Rows are points. Each copy is the shape, with its points in the same order, turned, moved and blurred by noise. Say if it was mirrored as well.

Shape (7 x 3)
[[  3   7  10]
 [ 17  -9 -13]
 [-38  23  11]
 [-11  56 -77]
 [ 23  -4   5]
 [  3 -22  14]
 [ 21 -17 -63]]
Copy 1 (7 x 3)
[[  3   7 -19]
 [ -4  30  -9]
 [ 26 -31  -1]
 [ 87  42  29]
 [ -4  26 -27]
 [-20   9 -10]
 [ 12  65  26]]
Copy 1 is: only turned
Copy 2 (7 x 3)
[[ -7  -4   6]
 [ -5  27   0]
 [-14 -38 -24]
 [-85  30 -43]
 [ -2  14  12]
 [ 19   3   1]
 [-13  64 -23]]
Copy 2 is: only turned
Copy 3 (7 x 3)
[[  4  14  -4]
 [-25  -7   2]
 [ 40   9  16]
 [-18  13  95]
 [-20   8 -11]
 [ -3 -11 -22]
 [-53 -29  36]]
Copy 3 is: only turned
Copy 4 (7 x 3)
[[ 11  -6  -7]
 [  6 -21  22]
 [-18  -2 -34]
 [-28 -95 -29]
 [ 20 -14  14]
 [  4   7  16]
 [-14 -66  42]]
Copy 4 is: only turned

Shape (7 x 4)
[[ 46 -40   1  15]
 [-13 -22  24 -22]
 [ 91  27   9  40]
 [ 24  31 -21 -44]
 [-22 -52   2  31]
 [  1   3 -44 -29]
 [ -4   5   1  56]]
Copy 1 (7 x 4)
[[ 30 -11  -9 -51]
 [  8  18  15   6]
 [-37 -19 -72 -80]
 [-56 -25  24 -23]
 [ 60 -13  -9  10]
 [-17 -49  31  -3]
 [ 10 -31 -54  16]]
Copy 1 is: only turned
Copy 2 (7 x 4)
[[ -6 -13   8 -67]
 [-38  24  22 -10]
 [ 37 -19 -65 -58]
 [-25 -37 -21  20]
 [  6  25  57 -41]
 [-14 -39  24  16]
 [ 47  24  15 -20]]
Copy 2 is: only turned

Shape (11 x 8)
[[ 13  28  20  53  40  19 -36  72]
 [  6 -50  20   3 -40  35  24 -44]
 [-20 -42 -14  17  20  54  45 -41]
 [ 23  52  18  -2  50 -36 -57 -36]
 [ 23 -16   6 -10  15  35  41 -17]
 [ 23 -45 -41  26  -1  20 -10 -22]
 [-33  17  10  14  35 -11 -54  67]
 [  2  -5  -4  36 -23  38  41 -47]
 [ 25 -40   8   0   4  65  24 -20]
 [ 22 -40 -18  14  -5 -25  41 -16]
 [ -4  41 -37   1   7   7 -39  76]]
Copy 1 (11 x 8)
[[-36   4  50  27 -85  22   3 -77]
 [  0  15  55 -54  35  25  12  16]
 [ 22  18  41 -74  11 -23  39 -18]
 [ -9 -51 -42 -12 -54  67  13 -29]
 [ 32  13  30 -24  30  17  17 -44]
 [ 39  38  35 -30 -22  16  18  17]
 [-55 -21  14  45 -71  -5  28 -36]
 [ 19  13  49 -68   7   7 -26 -17]
 [ 34  16  68 -35   9  30  32 -26]
 [  3  56  -6 -30  13   2   5  -5]
 [-13 -20  27  73 -66 -16 -21 -39]]
Copy 1 is: mirrored
Copy 2 (11 x 8)
[[ 23 -27  18  -6  52 -16  90  48]
 [  1  34  -1  38 -22 -38 -19 -39]
 [-26  37  20  88   0 -13  -5  -1]
 [ 67   8 -26 -14 -25  51  31  65]
 [ -5  -6 -13  52   9  -1  -8  -7]
 [ 41  11  37  52  -1 -35 -19  18]
 [ 29  -3  57 -34  37  28  74  32]
 [-24  15   0  54 -40 -41  -1  12]
 [ 10   8  -6  74  10 -26   6 -31]
 [ -1   9  12  19  11 -22 -52  22]
 [ 32 -65  67 -13  15  14  54  27]]
Copy 2 is: only turned
Copy 3 (11 x 8)
[[ 52   0 -63   2 -40  14 -51  43]
 [-31  -7  14 -62  24 -15  38 -12]
 [ 15 -44  13 -29  36  -8  56  27]
 [-28 -17 -22  53 -95  -4  12  18]
 [ 19 -39  12 -25   4 -28  23 -11]
 [-35 -37  11 -14  25 -11 -10  39]
 [ 26  26 -85  44 -15   4 -21  31]
 [ -1 -28  33 -43   9  29  34   5]
 [  5 -48  -3 -58  16 -30  21  -2]
 [ -4   3  52   1  24 -25   0   8]
 [ 19 -15 -68  49   5  26 -57  -7]]
Copy 3 is: mirrored

Shape (15 x 9)
[[-22 -18  -6  42  16 -26  13 -13  50]
 [ 13 -38 -13 -14 -45  19 -18  13 -31]
 [ 64 -19  79 -26   6  25 -16  24 -24]
 [-17  28  14  25  -8  14  16 -14  18]
 [-26 -18   6  13  77  -6  20 -41  20]
 [ 85  10  33 -39   4  26 -41  31  -4]
 [-23   0  -7  22  33   9  42  22  27]
 [  1  13  -3  -2  20   6  35  -3  10]
 [ 16   0  -5 -31 -24  22 -49  21 -39]
 [ -7  17   2 -16 -59  46 -27  30  19]
 [  4  22  -8  29 -13  12  43  -7  20]
 [ 27  13 -19  19 -29  18 -27   9 -18]
 [-12  25   9  19 -29  14 -14  15 -18]
 [-17  -9   2  -3  10   1  34 -49  36]
 [-23  19   5  -7  -1 -40  28  -2  19]]
Copy 1 (15 x 9)
[[ 34 -39   5 -16 -13  18 -37 -50 -30]
 [  7   6 -36 -57  20   2  28  28 -16]
 [ 14 -71  -2  -4  28 -10  54  78 -38]
 [ 43  -9   9   7 -35  15 -16   0  -8]
 [ 13 -66 -46  28 -23  -2 -40 -44 -37]
 [-28 -53  19  -6   7  16  76  66 -44]
 [ 48 -22 -11  21 -28 -13  10 -51 -13]
 [ 15 -15 -13  28  -6  -5   5 -11 -29]
 [-37  -8 -19 -36 -10   1  40  49  -1]
 [  8  29  23 -52 -42 -14  34  32 -26]
 [ 49  13   2  18 -16  20   6 -18 -28]
 [ -3   5  -9 -29 -22  45  28  16  -8]
 [ 16  -1  -7 -14 -32  11  12  28  17]
 [ 14  -8 -22  10  -9  -5 -47 -14 -57]
 [  8  -4  19  11   4 -12 -34 -23   0]]
Copy 1 is: only turned
Copy 2 (15 x 9)
[[ 23   2  12  -4 -27 -22 -15 -42  43]
 [-21 -31 -13   7  46  -6  37   4 -24]
 [ -3  25  17  -7  62  -1  10  95  -1]
 [ 19 -32  -1 -13 -24 -13 -40   8  -4]
 [ 47  24  36  22 -50  20  -2  -9  27]
 [-30  57  -5  -8  36 -33  11  85 -39]
 [ -9  -2  24  33 -26 -14 -42 -12  21]
 [  4   2  29  20 -16   4 -26  -4 -13]
 [-33   4 -49  -3  28  15  15  30 -31]
 [-13 -33 -49  14  28 -41 -29  24 -25]
 [  3 -28  25  -2 -20 -25 -32  -5 -14]
 [-34 -11 -25 -17  -4 -21  19  21 -28]
 [-21 -40 -25 -13   6  -3 -21  21  -9]
 [ 52  -3  25  15  -9  -2 -27 -27  -6]
 [  9   9  17 -17  -5  15 -55 -25   0]]
Copy 2 is: mirrored
